Rows are points. To make a cloud, some directions were put in groups of two or more. Within a group, all points are equally far from the middle, so they leave a hole (a ring in 2 directions, a hollow ball in 3). The other directions are filled evenly. Then the cloud was stretched, turned, moved and blurred a little. Count the holes, and give their numbers of directions, smallest first.

Cloud (14 x 2)
[[-0.2 -4.4]
 [-2.4  4.7]
 [-3.0  4.1]
 [ 3.4 -2.3]
 [-0.7 -4.0]
 [-0.7  4.6]
 [ 2.7 -4.9]
 [ 2.6 -4.9]
 [-1.9 -2.5]
 [ 2.4 -4.9]
 [ 3.3 -1.9]
 [ 2.9 -0.1]
 [ 3.2 -1.4]
 [ 2.0 -5.2]]
Holes: 1 (2)

Cloud (14 x 2)
[[-5.6  2.2]
 [ 4.3  2.3]
 [-6.4  3.1]
 [ 1.8 -2.3]
 [ 5.1 -1.4]
 [ 2.8 -0.6]
 [ 1.3  0.4]
 [-1.6 -2.7]
 [ 5.0  3.1]
 [ 0.8 -1.7]
 [ 5.8  0.1]
 [-0.9  3.2]
 [ 5.6 -1.4]
 [ 3.7  1.0]]
Holes: 0

Cloud (19 x 3)
[[-3.3 -4.4  1.5]
 [-8.1 -1.8  7.1]
 [-0.7  0.3  6.1]
 [ 5.7 -0.1 -5.4]
 [-6.2  1.3  3.3]
 [-3.2 -3.8 -0.4]
 [ 2.7  1.8  3.6]
 [-5.5 -1.0  0.4]
 [-1.4 -3.6  3.6]
 [ 0.5 -1.7  3.5]
 [-0.1  2.6 -2.9]
 [ 1.5  3.3 -0.5]
 [-1.9 -0.2 -1.1]
 [ 1.9 -3.8  1.3]
 [-0.6  3.8  1.5]
 [-2.8  0.0  4.2]
 [ 0.0  1.8  0.7]
 [-0.4 -4.6  5.1]
 [ 3.9  1.0 -4.0]]
Holes: 0

Cloud (21 x 3)
[[ 0.1  1.0  4.5]
 [ 3.6  2.4 -3.7]
 [ 6.1  4.2 -4.1]
 [ 2.1  3.9 -0.7]
 [ 3.7 -3.5 -1.3]
 [-2.1  0.4 -2.5]
 [ 2.0  1.0 -1.4]
 [ 1.1 -0.6  3.2]
 [ 3.3 -5.0 -3.4]
 [-5.1  0.4 -0.7]
 [-1.2 -4.0 -4.9]
 [ 1.1  2.5  2.4]
 [ 0.3 -4.9  4.0]
 [-0.8 -4.2 -2.8]
 [ 5.7 -3.2  0.6]
 [ 2.4  2.5 -0.8]
 [ 2.4  4.3 -5.6]
 [ 4.5 -0.5  1.4]
 [-0.5  4.8  2.4]
 [ 8.9  2.7 -2.0]
 [ 0.5  3.5 -2.4]]
Holes: 0

Cloud (31 x 4)
[[-2.3  0.3 -5.9  0.9]
 [-1.1  0.7  5.4  3.9]
 [-0.7 -1.6  5.1 -4.5]
 [ 2.3  3.9  2.5 -1.5]
 [-3.6  1.1 -5.2  1.5]
 [ 2.5 -1.5  0.6  5.2]
 [-1.9 -2.7  0.7  5.6]
 [ 4.3 -2.2  2.3  0.6]
 [-1.0 -1.2 -4.0 -5.6]
 [ 3.7 -3.4  2.2 -1.3]
 [ 3.0  2.4  0.2  0.1]
 [-0.2  1.9  3.5  4.9]
 [-0.8  0.2  2.5  5.9]
 [ 1.5 -3.0  3.8  5.1]
 [-4.8  4.9 -2.8 -4.7]
 [-3.7 -4.6 -1.3 -2.4]
 [ 3.3 -1.2 -1.6  1.7]
 [ 0.6  5.0  3.8 -3.7]
 [-3.7 -1.2 -1.4 -6.6]
 [-1.8  0.8  6.6 -2.5]
 [-3.3 -5.1 -0.9  1.4]
 [ 3.2 -2.4  5.3 -0.2]
 [-2.6  7.1  0.9 -3.2]
 [ 2.4 -2.6  4.8 -2.7]
 [-1.7 -0.3  3.0  5.4]
 [-0.2 -5.4 -2.9  3.4]
 [-0.5 -2.4 -0.2  6.2]
 [ 2.0  4.3  1.5 -0.7]
 [ 2.7 -1.3 -1.5  3.8]
 [ 3.4 -0.1  5.1  0.4]
 [ 1.7  3.5  5.2 -1.8]]
Holes: 1 (4)

Cloud (27 x 4)
[[ 4.3 -3.9  1.9  4.0]
 [-3.1  1.6  3.4  0.1]
 [ 0.9 -5.0 -3.2 -3.1]
 [-1.5 -5.6  1.7  0.9]
 [-3.4 -3.1  2.0 -4.3]
 [ 2.9  3.6 -4.5  0.6]
 [-3.6  0.5 -5.1 -2.6]
 [-0.5 -4.6  3.5 -3.4]
 [ 1.3  3.0  4.4 -4.0]
 [-0.4 -2.7  0.5  5.2]
 [ 1.9 -6.3  1.3 -0.4]
 [ 1.9 -0.8 -0.9  6.4]
 [ 4.1 -1.9 -4.1  2.2]
 [-3.6 -0.3  0.6 -6.1]
 [ 2.8 -5.4  3.1 -0.3]
 [-1.8  3.8 -1.6  2.8]
 [-0.2  2.0 -0.3  5.4]
 [ 4.7 -3.2 -2.0  3.0]
 [-2.1 -1.7 -4.6 -5.2]
 [ 3.9  1.0  5.9  1.9]
 [ 0.7 -3.7  2.2 -5.4]
 [ 2.8 -2.0 -0.9  6.0]
 [ 1.9  6.2 -0.6 -0.1]
 [-1.4 -6.2  0.6 -0.9]
 [-0.2 -5.5  2.6  1.5]
 [-2.5  2.7 -3.9  1.7]
 [-3.2  1.0 -4.3  1.4]]
Holes: 1 (4)
